Every row gives one point. The last column is the point's height on a tilted bowl or saddle (a function of degree 2), plus a little noise. Along how many of its main directions does it bend up, bend down or stay straight?

Points (16 x 4):
[[11,29,14,-16],
[-33,4,10,-10],
[1,27,30,-9],
[18,3,7,-10],
[-35,18,18,-12],
[11,16,32,-19],
[9,-18,-20,10],
[5,-20,2,3],
[9,-13,-60,-24],
[-39,30,18,-16],
[11,33,25,-19],
[4,19,-28,-27],
[-31,5,-10,-14],
[33,-36,22,-60],
[-6,-4,-12,6],
[-47,-31,19,-59]]
Directions: 0 up, 2 down, 1 straight

Points (17 x 4):
[[10,-13,-9,6],
[-27,-36,51,56],
[39,20,-21,3],
[3,18,-24,15],
[6,-50,-19,38],
[-6,56,-4,48],
[4,-44,8,28],
[5,-5,16,9],
[25,45,-9,26],
[-20,7,-49,19],
[-13,-5,49,40],
[48,-5,40,-13],
[15,-35,11,17],
[41,-12,-3,-10],
[-21,-37,16,24],
[34,7,-3,-6],
[8,36,-9,22]]
Directions: 2 up, 1 down, 0 straight

Points (21 x 5):
[[25,21,-44,20,60],
[1,-10,6,-18,-1],
[-13,-3,0,30,26],
[-8,9,-44,-1,35],
[-32,11,-1,17,28],
[-5,-12,21,-54,12],
[5,5,27,-33,-1],
[-24,-60,-23,20,13],
[-10,6,-18,-13,8],
[-44,43,20,-39,0],
[7,44,0,-53,29],
[-12,18,19,39,48],
[13,-12,-2,-4,0],
[-13,-11,3,0,2],
[6,-44,-21,5,2],
[-12,8,11,-23,-2],
[5,5,-20,28,22],
[-16,43,-8,-3,19],
[27,-7,11,-8,-1],
[-37,10,24,21,52],
[25,6,-31,4,31]]
Directions: 2 up, 0 down, 2 straight

Points (42 x 7):
[[22,5,43,4,5,-18,36],
[3,-9,-37,27,-4,-13,26],
[-46,-1,-35,16,-6,1,60],
[36,1,28,-4,6,-2,24],
[-6,-26,-8,-22,18,39,-2],
[-19,-3,-10,11,-2,-5,20],
[-2,-27,-19,-3,-5,-14,22],
[-19,-9,-8,10,-20,-33,27],
[-3,3,10,-6,12,26,4],
[5,-3,60,-4,-5,4,20],
[17,2,25,-30,-13,-16,21],
[-24,-3,20,5,15,21,20],
[31,35,6,-15,-20,7,11],
[30,30,-44,45,4,-1,47],
[-10,-11,-12,23,10,-13,19],
[-9,2,-10,-42,7,11,0],
[8,3,-23,11,27,16,6],
[-41,-2,-2,-13,-25,-1,30],
[6,32,-2,-6,-25,13,4],
[22,-16,9,6,-2,25,1],
[10,-9,17,-1,26,5,8],
[5,-15,8,-19,12,-14,9],
[-6,-9,15,17,1,-30,22],
[-23,-9,-9,-3,24,19,17],
[-3,15,6,14,23,22,19],
[23,-5,-3,-2,11,2,4],
[6,2,5,13,2,-8,12],
[13,-7,-4,1,-10,13,5],
[-2,-29,21,7,-18,20,-3],
[7,20,-25,3,11,-17,11],
[37,-2,-24,35,-5,-5,28],
[19,10,22,8,7,7,13],
[-20,14,-23,4,-17,-14,28],
[8,14,20,-10,5,11,6],
[16,-11,-5,-2,22,-4,0],
[-6,-11,-40,-16,10,8,12],
[-6,-14,2,17,-27,14,-2],
[-10,9,0,-24,-43,12,7],
[16,14,-12,18,23,-33,15],
[2,-12,-1,10,-20,0,9],
[-5,-12,14,11,-1,11,5],
[8,13,8,11,-10,17,2]]
Directions: 3 up, 1 down, 2 straight
